Rows are points. Each copy is the shape, with its points in the same order, turned, moved and blurred by noise. Say if it was mirrored as well.

Shape, 7 rows:
[[ 19 -40  23]
 [ 27  -3 -22]
 [ 40  32 -23]
 [-30  15  -4]
 [ 27 -27  12]
 [ 37 -36  31]
 [ -9  25 -50]]
Copy 1, 7 rows:
[[  0 -28  -9]
 [  7   7  32]
 [ 28  27  47]
 [  4  54 -10]
 [ 16 -20  -6]
 [ 18 -29  -3]
 [-20  60  36]]
Copy 1 is: mirrored
Copy 2 (7 x 3):
[[-24 -47 -22]
 [  4   3 -46]
 [ 33   5 -55]
 [  8   8  22]
 [-11 -37 -36]
 [-13 -56 -38]
 [ 10  44 -11]]
Copy 2 is: only turned

Shape:
[[ -1  25  31 -30 -16  21]
 [ 25 -18  -8  -4 -18  26]
 [ 26  31  17  22  16  31]
 [-24   2 -14  20   8  -3]
 [  6  32 -25 -12   5 -14]
 [ 38   4  23 -30 -15  28]
 [ -8  19  17 -20  18  -5]
 [ 13 -17  31  30 -24   6]
 [-22  14  21 -21  12  -7]
 [ -6 -25  -5   7 -27  -7]
 [ 26 -30 -10  23  -9 -23]]
Copy 1 (11 x 6):
[[ 60  -7 -11 -18  -4  -5]
 [ 17  -4   0  37  11 -17]
 [ 24 -53  23  -8  13 -25]
 [ -1   9  36  -7  16   7]
 [ 23  12  17 -27  41 -28]
 [ 48 -28 -28  10   4 -28]
 [ 19   0  -2 -34  11  -1]
 [  8 -13  18  21 -35 -23]
 [ 22   6  -1 -37  -2  12]
 [  2  25  11  21 -10 -10]
 [-26  11  10  20  -4 -40]]
Copy 1 is: only turned
Copy 2 (11 x 6):
[[-20  23  43  20 -21  12]
 [ 18  11  22  27 -12 -35]
 [  0  35 -15  53 -13   7]
 [ -8   3 -25 -12 -12 -12]
 [ -6  32   2  -9  25  -3]
 [  8  19  47  48  -8  -8]
 [-28   1  12  11   4  21]
 [ 38  -9   4  23 -40   4]
 [-28  -1  13   0  -8  23]
 [ 22 -14  14 -13 -20 -18]
 [ 47 -18  -6   5   5 -19]]
Copy 2 is: mirrored
Copy 3, 11 rows:
[[ 24   8   3   5  23 -37]
 [ 36  12  20 -30   4  13]
 [  1   0  10  -1  50  14]
 [ -9 -15  -2   6 -11  26]
 [-23  33  -6  -3  -4   2]
 [ 32  20  24 -27  24 -29]
 [-17  -9   4  -2  14 -24]
 [ 33  -9  50  15  11  15]
 [-13 -15   4   9  -1 -27]
 [ 25  -7  21  -1 -26  11]
 [  3   6  56 -18 -23  31]]
Copy 3 is: mirrored
Copy 4:
[[  6 -49  -8   0 -16  -2]
 [ -6  -2 -23 -18  23  17]
 [-12 -15  39 -14  15  -4]
 [-18  29  -5  13 -20 -13]
 [ 12   8  -3 -27 -23 -30]
 [ 20 -41 -10 -18  20  17]
 [ 22 -11  10   8 -27  -6]
 [-14  -9  -9  29  39  -9]
 [ 14 -14   2  20 -35  -8]
 [ -8  12 -43  18   8  -3]
 [ 14  32 -26   9  34 -13]]
Copy 4 is: mirrored

Shape, 12 rows:
[[-25 -15   4 -13   4  18 -18 -37   9]
 [-15  26 -34 -10 -24  -9   9 -10 -10]
 [  2  -2   1  25 -15  17  27   5  11]
 [-19   2  20  -7 -40  -6 -14 -26   1]
 [ 41   1  -6 -17  29  -9  21 -15 -27]
 [  3 -33   2  -7  -2 -35  17   5   1]
 [-18   9  -7  11 -21 -13   0 -15 -14]
 [ 21 -21  -9  23 -39   5  16   5 -29]
 [  3  11 -21   3   9 -13 -12  18  -2]
 [ 43   4  -9   2  13  23  -2 -28  18]
 [-16  25  -2  -2 -14  30 -11  22 -22]
 [-39  12 -16   5  36  13  -1   0 -40]]
Copy 1, 12 rows:
[[-19 -15   7   9   0   2   8  19  36]
 [  3  33 -40   0  -1 -23  -7  -2  19]
 [ 20  -6 -15  14  36 -15  12  -4 -13]
 [-15  24  -6   3   9  -1  14  41   5]
 [ -7  27  20  11  -5  -5  -3 -58  -1]
 [ 33  17  17 -23  -9   1  11  -8  -8]
 [  5  26 -10   3  12 -18 -12  18   9]
 [ 37  35  -7  28  31  13  -1  -4  -9]
 [ 13   6 -16   8 -21 -17 -22 -11 -11]
 [-11  -5   6  49  -5 -17  24 -29   2]
 [-14   0 -41  14  16   9 -32   4 -10]
 [ -9  -9  -6  -8  13 -11 -60 -15  27]]
Copy 1 is: mirrored
Copy 2, 12 rows:
[[-21  -4 -22  24  28  -3  10   5  -1]
 [  9   3  11 -13  14  54  10   4 -18]
 [ 26  16  -9 -19   0  -8 -15   1   9]
 [  1   5  -8  21  25  15  18 -35   6]
 [ 36 -38   6  19 -22   3  -6  31 -27]
 [ 24 -10 -26   0  -7  -8  11 -16 -39]
 [  9   6  10   1  21  19  -3 -12 -20]
 [ 41  -5 -18 -11  -1  21 -43 -21  -3]
 [ -6  -9  15 -20 -17   8   4   1 -22]
 [ 13 -39  -4  -1  -7  -4   2  29  28]
 [-10  24  19  13 -11  26 -21  -2   5]
 [-18  16  27  13  16   1 -23  29 -41]]
Copy 2 is: only turned
Copy 3, 12 rows:
[[-35  -5  15 -15 -10   9  12  -2 -29]
 [ 23 -35  -4  -4  -3  28  -5  10  -1]
 [ 12  23 -11 -21  23   5   4  12   9]
 [ -8   8   2   1 -37  16  -5  21 -16]
 [ 28  -9  51  -4  32  -8 -28 -13  -9]
 [ 15  18  11 -16 -13   1 -23 -41   7]
 [ 24  -6  -5  -1 -15  14   5   3 -13]
 [ 47  29  16 -30  -4  20   6   9  -1]
 [ 16 -11  18  12   6  10  13 -18  21]
 [-12  11  40   1  45  27  -6   8 -11]
 [ 12 -20  13 -11  -6  -7  32  33  19]
 [ 16 -43   7 -12   8 -32  39 -13 -16]]
Copy 3 is: only turned
Copy 4, 12 rows:
[[ 17  24  18 -11 -35 -24 -12   6   7]
 [ -4  31  27   8  15  11  13 -19 -23]
 [  4 -19   2 -13  -1  32  -5 -10   9]
 [  3  27  29 -19  -3 -13 -27 -37  12]
 [-15   8 -30 -25  21 -13  -6  19 -36]
 [ 10   6 -14 -46  16 -15  20 -30   0]
 [ -9  10  32 -12   5  -3   3 -24  -2]
 [ 13 -14  23 -42  41  24 -15  -9 -15]
 [  8  -8   3  10  20 -19  13 -15 -23]
 [ 12  11 -22   6  12   3 -24  32   8]
 [ 14 -15  27  15  -4   0 -23 -29 -42]
 [-13 -18  31  -2 -25 -27  17   5 -45]]
Copy 4 is: mirrored
